Each row of a before or after table is a point. One or more steps were done to the points. Then noise was added and the rows were shuffled. The steps act on how far a point lies along the listed directions, d1 being the first. Write out the steps. A step turns or swaps two directions, mirrors them in a line or flattens them onto one, adds a multiple of one to another, or multiplies one. Angles are multiples of 10 degrees, from the lower direction toward the higher: turns from -170 to 170, lines from 10 to 170 but not 90. Use the fewest steps. Two steps may share a direction if one is a turn and the other turns, adds or multiplies; they go together, in the order done. Otherwise the lowest direction goes first.

Directions:
(1): -0.04, 0.44, 0.40
(2): 0.22, -0.37, 0.42
(3): -0.56, -0.17, 0.14
Before, 13 rows:
-0.47, -0.33, 0.56
-0.37, 0.34, -0.21
0.40, -0.01, 0.40
-0.08, 0.36, -0.27
-0.53, 0.19, -0.22
-0.22, 0.44, -0.32
0.24, 0.03, -0.49
-0.22, -0.14, 0.53
-0.28, -0.09, 0.20
-0.33, 0.19, 0.34
-0.01, -0.12, 1.01
0.35, 0.33, -0.25
-0.25, -0.19, 0.16
After (13 x 3):
0.52, 0.13, 0.11
0.17, 0.02, -0.51
0.05, 0.39, -0.38
-0.65, 0.06, 0.77
0.55, -0.09, 0.17
0.07, -0.14, 0.28
0.35, 0.25, -0.09
-0.52, 0.21, 0.06
0.13, 0.07, 0.47
-0.16, -0.41, 0.69
-0.04, -0.23, 0.22
-0.26, -0.14, 0.54
0.52, 0.27, -0.07
Steps: swap d2 and d3

Directions:
(1): 0.38, -0.52, 0.29, 0.13, 0.35, 0.31, -0.37, -0.29
(2): -0.09, 0.39, 0.13, -0.50, 0.50, 0.34, -0.22, 0.34
(3): -0.67, -0.41, -0.44, -0.11, 0.07, 0.03, -0.34, -0.07
Before:
-0.10, -0.20, -0.01, -0.28, 0.23, 0.19, -0.21, -0.07
0.15, -0.03, -0.02, 0.27, -0.08, 0.00, 0.07, -0.09
0.57, -0.17, 0.26, 0.05, 0.18, 0.22, -0.10, -0.09
-0.12, 0.16, -0.07, -0.35, 0.41, 0.49, -0.54, 0.38
0.35, -0.10, 0.16, 0.31, -0.37, -0.08, 0.14, -0.11
0.06, -0.08, -0.04, 0.15, 0.07, -0.04, 0.11, -0.15
0.08, 0.20, 0.00, -0.12, -0.40, -0.36, 0.27, 0.16
0.00, -0.18, 0.07, 0.11, 0.02, 0.12, -0.06, 0.20
0.24, -0.37, 0.15, 0.33, 0.20, -0.04, -0.18, -0.30
0.20, 0.05, 0.06, 0.24, -0.41, -0.16, 0.27, -0.02
After, 10 rows:
0.05, -0.24, 0.11, 0.13, 0.08, 0.17, -0.11, 0.17
-0.03, -0.17, 0.13, -0.44, 0.53, 0.42, -0.41, 0.00
0.46, -0.45, 0.09, 0.70, -0.72, -0.31, 0.28, -0.40
0.51, -0.86, 0.27, 0.63, 0.19, -0.01, -0.31, -0.63
0.18, -0.12, -0.08, 0.55, -0.82, -0.45, 0.50, -0.19
-0.17, 0.59, 0.15, -1.00, 1.16, 1.01, -0.92, 0.78
0.22, -0.22, -0.05, 0.47, -0.25, -0.10, 0.12, -0.25
0.80, -0.47, 0.45, 0.10, 0.44, 0.43, -0.35, -0.24
-0.09, 0.34, -0.18, -0.02, -0.73, -0.62, 0.53, 0.20
0.11, -0.24, -0.04, 0.29, -0.02, -0.11, 0.13, -0.26
Steps: multiply d1 by 2; multiply d2 by 2.5
